Each row is a point. Two turns around zero, p and q, are shown by what they do to some points. Where does a point land after both, in the order given? Backwards means that the second turn is done in reverse. Each puzzle has new turns, and all numbers are rounded.

Turn p:
[ 14 -19 -33] => [-11 -39  -3]
[-17  20  -6] => [-21  17  -5]
[33 23 13] => [ 23   7 -35]
[-14 -19  12] => [ 6  2 26]
[-15  -5  13] => [ 2 12 16]
Turn q:
[ 8  7 -8] => [-12   1   6]
[-15  28   8] => [  6 -26  19]
[ 3 12 16] => [10 -1 17]
[  4 -48 -16] => [ -4  26 -43]
Where do these land?
p, then q: [ -4 -23  13] => [16 18 12]
p, then q: [-11  31  11] => [-16 -26  17]
p, then q backwards: [25 -5 -9] => [-27  -3  -1]
q, then p: [ 32 -27 -10] => [-29  24 -21]
q, then p: [ -5   7 -10] => [-3 -2 13]
q, then p: [-38  16   5] => [ 19 -32  18]

Turn p:
[-13  12 -10  24] => [ 22 -14 -18  -1]
[ 11  10 -40  23] => [ -7 -26 -40   3]
[-11 -15  16 -27] => [-4 15 30 14]
[-14  -7  17 -28] => [ 1 21 26 15]
[ 15  -7 -15  36] => [ -2 -34 -17 -19]
[ 11   8  33 -29] => [ -8  39  19 -11]
Turn q:
[-30  -9  16  33] => [-11 -39  25   9]
[-22   6 -12 -10] => [ 7  0 -4 26]
[ -4  10  18 -10] => [-21   7  -2   7]
[ -1 -15   5 -16] => [ -5  -5 -21   0]
[ 48   2 -28 -35] => [ 25  46 -32 -24]
[ 9  6  1 37] => [  5  -8  33 -17]
Where do these land?
q, then p: [-36 -20 -34  18] => [-27 -33  13 -35]
p, then q: [  8 -27  19  14] => [-26  -8 -25  -2]
q, then p: [  0   7 -20 -12] => [ -5   0 -20 -13]
p, then q backwards: [ -9 -11  35 -15] => [12 30 -8 23]
q, then p: [ 31  15 -25  24] => [-18  41   1 -20]
q, then p: [-7 37 12 -7] => [ 37   8  -8 -10]
p, then q backwards: [ 14  -1  12 -22] => [11 22 14 -2]

Turn p:
[-40 -35  23 -13 -33  11] => [ 43  -8  23 -35  21  24]
[ 12  33 -11   1 -17 -13] => [-12  27  -3  19 -17  15]
[32 -7 -3 25 20 -7] => [ -8 -11 -19  32   9 -23]
[-11  -3  22 -17 -13  25] => [ 18 -13  -6 -25  -8  21]
[  4 -27  22 -41  14 -20] => [  5  13 -26 -40  28 -15]
[ 15  14 -44  11  15   1] => [-18   8  11  25 -26 -30]
[-13  25  -8  35  14   3] => [-29 -18  20  24  -6   9]
Turn q:
[-24  -3 -45 -15  -7   6] => [-46  -1 -21  -7  -1  17]
[ -4  31  13  14 -24  12] => [ 20   5   7 -16 -28  24]
[-19 -17 -34  13  -4  19] => [-38   5   9  -6  13  24]
[-33 -26 -12 -14  25   6] => [-43 -22  10   8   6 -15]
[ 35  29  20   0  33 -23] => [ 33  29  -6  17 -15 -40]
[ 11 -32  23  20 -31 -27] => [ 35 -21   3  24  30  24]
[ -1 -15  11   5 -26 -22] => [ 18 -19  -8  16  11  20]
[ 37  28   2 -31  30  11] => [ 10  27 -18 -24  -9 -48]
[-3  3 21  9  4 18] => [  9  -4  24 -11  -7  -3]
Where do these land?
p, then q: [-19 -39 -41 -13  -9 -10] => [ 47  -2 -17  19 -14 -29]
q, then p: [-23   2  19  11  17  20] => [ 14  -2 -10 -12  24  26]
q, then p: [ 31  11 -10 -31  25 -48] => [-25  34  24  46   2 -23]
q, then p backwards: [ 13 -17 -13 -37  -8  -7] => [ 19 -14  27  -8  26  -6]
p, then q: [  3  34   0  10 -13  13] => [  0  -3  15 -21  -1  30]
p, then q: [-18   7  33  35 -20  15] => [ -5   2  41 -26  30  -5]
q, then p backwards: [13  2 12 26  7 17] => [-21 -10 -17  -4 -20  -9]

Turn p:
[ 14  10   7   3 -13 -31 -25  14] => [  2 -39   2 -11 -23   2 -12  -4]
[ -4  -7 -19   4  10  29  -6   3] => [-11  19   1 -13  21 -16  -6   5]
[  8  18  15   8  16 -28  -5  -7] => [  4 -25   5  -6 -12  18  20  14]
[-10 -29   5  -7  -1  23  -1 -11] => [-21  20   3  20   8 -17   3  -9]
[-10  16 -10  10  -3 -32   7 -14] => [  8  -5  16  -7 -10  37  -2   1]
[  1 -22   2  10  -1  22  20   9] => [  3  30  -4  10  -5 -21  -2   8]
[ -2  34  20   8 -14 -20  -7  -3] => [ 26 -28  13  -8 -11  12  13 -13]
[ 18  -3 -10 -15  -4  13   4  -4] => [ -7   9 -25  -5   4  -2  -1 -10]
[-15 -17  -9 -21  10  24  12  14] => [ -3  18 -11  20  27 -13 -14   8]
Turn q:
[-23 -15   1 -10  18  -7  -9  17] => [-29   8   9  11   4 -19  11  -2]
[ -6  23 -29 -12  13  10  13 -11] => [  5  20 -32 -19  14  -6   5   1]
[ 29  -1 -15   4  11  19 -24   2] => [  6  10  -8   0 -17 -10 -29  27]
[  1  19 -10 -28   9  16   1  -5] => [  5  19 -28   9  17  -2   0   8]
[-9 16 -7  4 -2 11  4 16] => [  5  -6  -8  -4  16 -18  -6  -6]
[ 34 -18  12  -4 -24 -26  12  -7] => [ -5 -12  14   0 -10  49 -15  -3]
[-19 -23  37  11  -7   4  -2  12] => [  0 -18  39  21   4  -7  16  -1]
[-15 -20  -7  17   5   0   4  -8] => [ -3   7  20 -17  -8  -8  14   0]
[-1  9 20 14  4 -9  2  2] => [  1 -25  -1   4  -6  -1  11  -1]
[ 11   9  -4   3 -26 -19  -2 -19] => [ 13  -1  -6  -4 -16  24  -7 -22]
Where do these land?
p, then q backwards: [  5  -2 -12  20 -26  13  15  14] => [ -1   0 -30   9 -14  14 -19 -11]
q, then p backwards: [14  7  4  6  9 -7 23  1] => [ 10  16  -8  -7  16 -12 -10   0]
p, then q: [-13  15  18  18   4  -8 -48 -15] => [-13  -1  34  20  11  25  34   8]
p, then q: [ -2 -34 -15 -12   1  16   4   2] => [ -2  -4 -17  -4 -15 -27   9 -21]
p, then q: [ -1 -17 -28   1  30   9   1 -14] => [ -9  -1 -17   8  22 -34  12  -7]
p, then q: [ -7  -2  13   3 -22   4  20  -6] => [ 23 -13  -9  -9 -11  13  -3   0]
p, then q: [ -2  14  -4 -22 -10  -8   7 -27] => [ 24  17  -1 -15   4  -3  12  20]
p, then q backwards: [  8   4  12 -22   9  10 -11  22] => [-2 28  9  3 11 10  2 19]
p, then q: [ 21   2   1  -7  -5 -17   0   6] => [  4  19  12  -6   1   1 -15  -7]
p, then q: [-23  13  11  14  10 -13 -12  18] => [-14 -18  22  18  -2   7  -6  18]
